Rows are points. The window is the flat piece filled in between its corners: a triangle in 3 columns, a solid with four corners in 4, and so on. A path goes straight from each point to the next, and from the last back to the first. After which points does the path pass through the window?

Window (3 x 3):
[[-13.7  -1.7  10.2]
 [-10.9 -17.2  13.0]
 [ 32.2  16.9  15.0]]
Path:
(1): [-8.8 -2.4 -8.2]
(2): [-15.0  -2.0  31.4]
(3): [16.6 13.5 27.8]
(4): [24.9  6.8  6.2]
(5): [28.2 13.0  6.9]
(6): [22.7 14.7 30.4]
(7): [-12.6 -11.7  27.1]
(8): [ -6.6 -18.7   0.0]
(9): [22.0  4.5 -5.0]
(10): [17.7  4.1 26.8]
(11): [ 3.3 10.9 31.0]
(12): [14.3 10.4 -1.9]
(13): [-12.4 -18.7  -5.0]
(14): [-8.7 -7.8 20.9]
(15): [ 9.7 11.0 20.4]
(16): [8.9 8.0 2.6]
Through the window after points: 1, 3, 5, 7, 13

Window, 4 rows:
[[-21.5  -9.6  -7.0  49.5]
 [  1.8   1.8  28.1  -9.7]
 [ -3.6 -14.2  -6.0  -3.6]
 [  6.1   7.5 -18.0 -16.9]]
Path:
(1): [ 14.4 -13.9   8.6  12.9]
(2): [-22.7  27.9  12.4 -18.2]
(3): [-43.2  -4.1  -6.6  25.3]
(4): [ 17.6 -17.7 -15.8   2.4]
(5): [10.1 -1.7 -8.7 -9.3]
(6): [-20.5   1.5  -6.5  -7.8]
(7): [-18.1 -12.5  -6.8  -5.0]
(8): [ 11.9 -12.8  -3.5   2.3]
(9): [ 28.0 -10.2   0.3 -17.4]
(10): [ -3.8  -7.9   0.2 -30.9]
(11): [-31.2 -12.5  12.9  12.5]
(12): [14.2  0.5 -1.2 13.1]
Through the window after points: 5, 7, 11

Window (6 x 6):
[[ 39.3   1.3 -20.1 -15.2 -16.9  -8.1]
 [ 43.1  -3.4 -23.9   7.7   9.2 -18.1]
 [-22.1 -19.3  21.5 -17.0  23.3   7.5]
 [-32.4   0.0  -6.5 -10.9   4.9  29.1]
 [-28.3 -30.2   7.7  -2.3   7.9 -12.1]
 [ 11.3  20.0   0.5   5.0 -15.3  12.7]]
Path:
(1): [-7.6 14.2 -0.9 -6.9  9.3 -7.5]
(2): [-22.3  -6.2  -6.2 -12.6  17.9 -31.1]
(3): [ -9.6 -28.8   5.2   3.8   0.5   5.0]
(4): [  7.5 -17.8   1.0   0.9   2.9  21.0]
(5): [ -7.0   0.5  -8.0 -15.2   5.7 -10.7]
(6): [-33.5  10.5  -9.1 -14.4   8.1   5.0]
(7): [ -9.5 -38.2  10.3   1.5   3.0  24.4]
(8): [  3.7  -9.5   0.8   2.6 -12.7   6.6]
Through the window after points: 2, 4, 6, 8

Window (8 x 8):
[[ 26.3  11.3  -4.7  -8.3 -34.2  -9.5 -30.5   1.9]
 [ 14.0 -11.7  -4.5 -12.1   0.5 -26.5  22.2  16.0]
 [ 30.3 -10.2  14.2  11.1  -7.7  23.6  -6.6 -10.7]
 [ 28.9  24.9   5.9  11.5  -6.4  25.1  -0.6  -3.5]
 [ -5.7  -5.0 -33.6 -21.0  10.8  24.1  12.3  -1.4]
 [ 12.1  -0.8  -6.0  27.0  19.9  -3.2   0.8   2.3]
 [-47.1  -6.8  -7.1 -17.0  19.0 -20.7  11.8  12.4]
 [-22.8 -21.7   5.2  25.0 -35.0 -24.7  14.2  15.4]]
Path:
(1): [  9.1 -18.0   4.1  -5.9 -14.3   5.8  -8.0  43.8]
(2): [  4.5  -9.5  -1.5  25.7 -12.2   7.4  11.2  39.9]
(3): [ -9.7   0.1  -1.3   5.0   0.7  -5.8  -1.3 -11.1]
(4): [ 10.7  10.3  -6.5   7.0  -1.4  -6.8   6.2 -38.0]
(5): [18.9  9.2  7.6 16.1 -6.1 25.7 -1.8 37.6]
(6): [ -0.6 -15.4  -4.6  -1.7  -4.3 -11.4   6.6  22.4]
(7): [ -2.8 -15.0 -13.6  -2.3  -5.3 -21.7  11.0 -18.5]
(8): [ 13.4 -12.1  -3.1  14.7  -6.6   0.4   7.6 -17.7]
(9): [  6.7  -2.4  -3.9   9.7 -18.1   1.5  -1.3  24.6]
(10): [23.4  5.2 14.1 15.2 -9.9  7.7  8.3 44.0]
(11): [ -5.7   0.9  -4.9   9.3 -16.0  -0.2   0.9 -26.4]
(12): [ 11.3   3.5   3.9  18.5 -15.8  -0.6   2.1 -23.6]
Through the window after points: 4, 10, 12

Window:
[[ 27.5 -25.9  26.2  15.1  25.6 -15.1   5.0  -9.4  -8.9]
 [  2.3   0.2  12.8  30.6  20.6   1.7  -2.6   3.3 -17.8]
 [  3.7  18.2 -32.3  -0.6  18.6  43.9  -1.1 -29.0 -10.1]
 [-15.1  -3.4 -23.4 -21.4   3.8   7.9 -22.8 -11.1 -11.5]
 [ -0.7 -14.6  -2.5  26.1   7.7  23.2  13.7 -16.1  14.3]
 [ 26.8  -0.1  12.7   9.2   6.9 -43.6   0.6  12.2  -0.8]
 [-22.5  21.2  -9.9 -11.4   3.3  53.2  14.3 -37.4 -11.0]
 [ 20.1 -18.4   3.4   9.6  -1.5  10.0  11.7   9.4 -15.2]
 [  4.2  11.7  -0.7 -14.7   4.7  28.2 -24.1  -5.7   3.5]]
Path:
(1): [  4.3   2.3   3.6  13.3  -1.4  18.2 -12.4 -12.0   1.1]
(2): [  1.9   6.0 -12.4  13.2 -25.6  20.0 -28.8 -19.6  -6.1]
(3): [16.0  4.7  6.5 -0.1 37.9 18.1 29.7 -4.5 -4.1]
(4): [-20.8   8.0 -23.6 -13.2  22.6   9.0  24.4  16.6 -12.2]
(5): [ 35.0  -2.5  18.1  15.2  -0.3   1.2 -34.1 -36.4   4.5]
(6): [ 25.2   6.9  -6.0   9.0 -12.6   0.3  -1.3 -17.1 -18.2]
(7): [ -2.5 -13.1  -4.2  -9.5  32.6  26.7   1.1  -5.1   6.1]
(8): [ -5.3 -25.3   1.3 -16.1  27.8  12.6   1.1  16.1  14.8]
(9): [  8.7   7.3  -5.3  16.9   1.5   4.7 -13.4 -16.3 -18.0]
(10): [  4.6  -3.7   8.3  15.7  -6.2   9.2 -18.2 -12.7  -6.8]
(11): [ 0.6 -9.3  0.2 -0.6 18.6  7.8 26.2  2.9 -6.8]
(12): [ -3.1  -0.9  -1.3   7.5  19.5   9.3  17.7   1.4 -11.4]
(13): [ 18.1   0.7  -1.2  13.6   3.7   3.8 -14.6 -27.1  -7.6]
(14): [  5.9  -7.4  -1.7  23.9   2.8   9.3 -14.7 -31.7 -12.9]
(15): [  8.1 -14.4   2.3   4.2  13.1  14.8  17.2  -3.2  11.0]
(16): [  5.5   1.9  -5.9 -21.0  43.1  16.3   3.7   5.8 -12.9]
Through the window after points: 16

Window (11 x 11):
[[ 19.1  -4.5 -16.0  23.4   1.8   9.1  35.2   2.0  13.4 -29.9 -14.9]
 [ -8.4  11.1 -23.8 -17.4 -26.9 -35.7 -19.3  19.0  18.5  21.7  -1.5]
 [ 16.0  16.2 -31.8  12.1  33.7  17.9   7.0 -15.1  23.9 -17.4 -15.3]
 [-41.2  21.3  -1.2 -18.0  11.3   1.1 -12.3  15.4  19.4  32.5   2.0]
 [ -5.0   9.2  -7.7 -24.0   9.1   4.0 -12.2  11.1  12.7  58.5  12.0]
 [-15.1  -3.6  -9.0 -18.2  12.5  -2.1 -26.0  10.9  -6.9  14.6  13.5]
 [ 26.5  29.3   3.5   1.5  16.2  -6.7  14.5  -2.5  11.2 -17.1 -21.0]
 [ 19.9  40.6 -15.2  12.5  -0.7   3.3   0.1  29.3  16.2  -7.3   1.3]
 [ 30.8   6.4   0.9  27.5  10.0  13.4  -1.4   3.9  33.5 -25.5 -25.9]
 [  5.4  13.2  -3.6  -3.3   7.1  31.0   3.4 -27.1  21.5 -13.2   7.6]
 [  5.3  -5.1 -13.2 -31.4  20.3  26.9   6.0   3.8  27.0 -12.8  -3.6]]
Path:
(1): [  7.7  13.3 -16.7   8.3  -7.9  10.6  -4.1  11.4  20.1  -2.8 -27.7]
(2): [  3.4  10.1 -20.3  -7.0 -10.8  10.1  -2.1   6.2  14.6   1.4 -26.1]
(3): [18.9 12.7  1.0  3.1 26.1 -3.3  7.4  5.9 34.4 -8.7 14.5]
(4): [ 25.9   6.7  -1.2   0.9   9.7 -17.8   4.1   3.1  37.1  -6.5  16.4]
(5): [ 12.4   7.2 -17.6  -0.3   6.3  21.1   3.2   2.7   8.0  -3.0 -17.9]
(6): [ 13.4  33.9  -3.3   1.1   8.6  14.4  -1.0   8.2  -4.4   4.0 -33.3]
(7): [  3.1   0.7 -10.3 -10.5  19.2  -6.8   8.9  -6.4  38.4  -7.1  17.3]
(8): [ -3.9  10.9  -1.3  -3.2   7.7 -17.2   5.1  14.3  22.6   7.0  17.2]
(9): [  4.6   7.2  -7.9 -10.0  -2.0  25.1 -13.3   6.1   3.8   1.4 -23.5]
(10): [ -2.3  13.9 -20.6  -2.1  -0.2  12.7  -6.2   1.5   9.5  -3.5 -11.8]
(11): [ 12.5   6.9  -6.3  -6.7  11.4 -25.0  -2.8   8.4  27.4 -14.3   6.5]
(12): [ 9.4  6.8 -0.9  1.2 16.9 -3.1 -2.8  2.5 26.5 -5.4  3.3]
Through the window after points: 6, 12
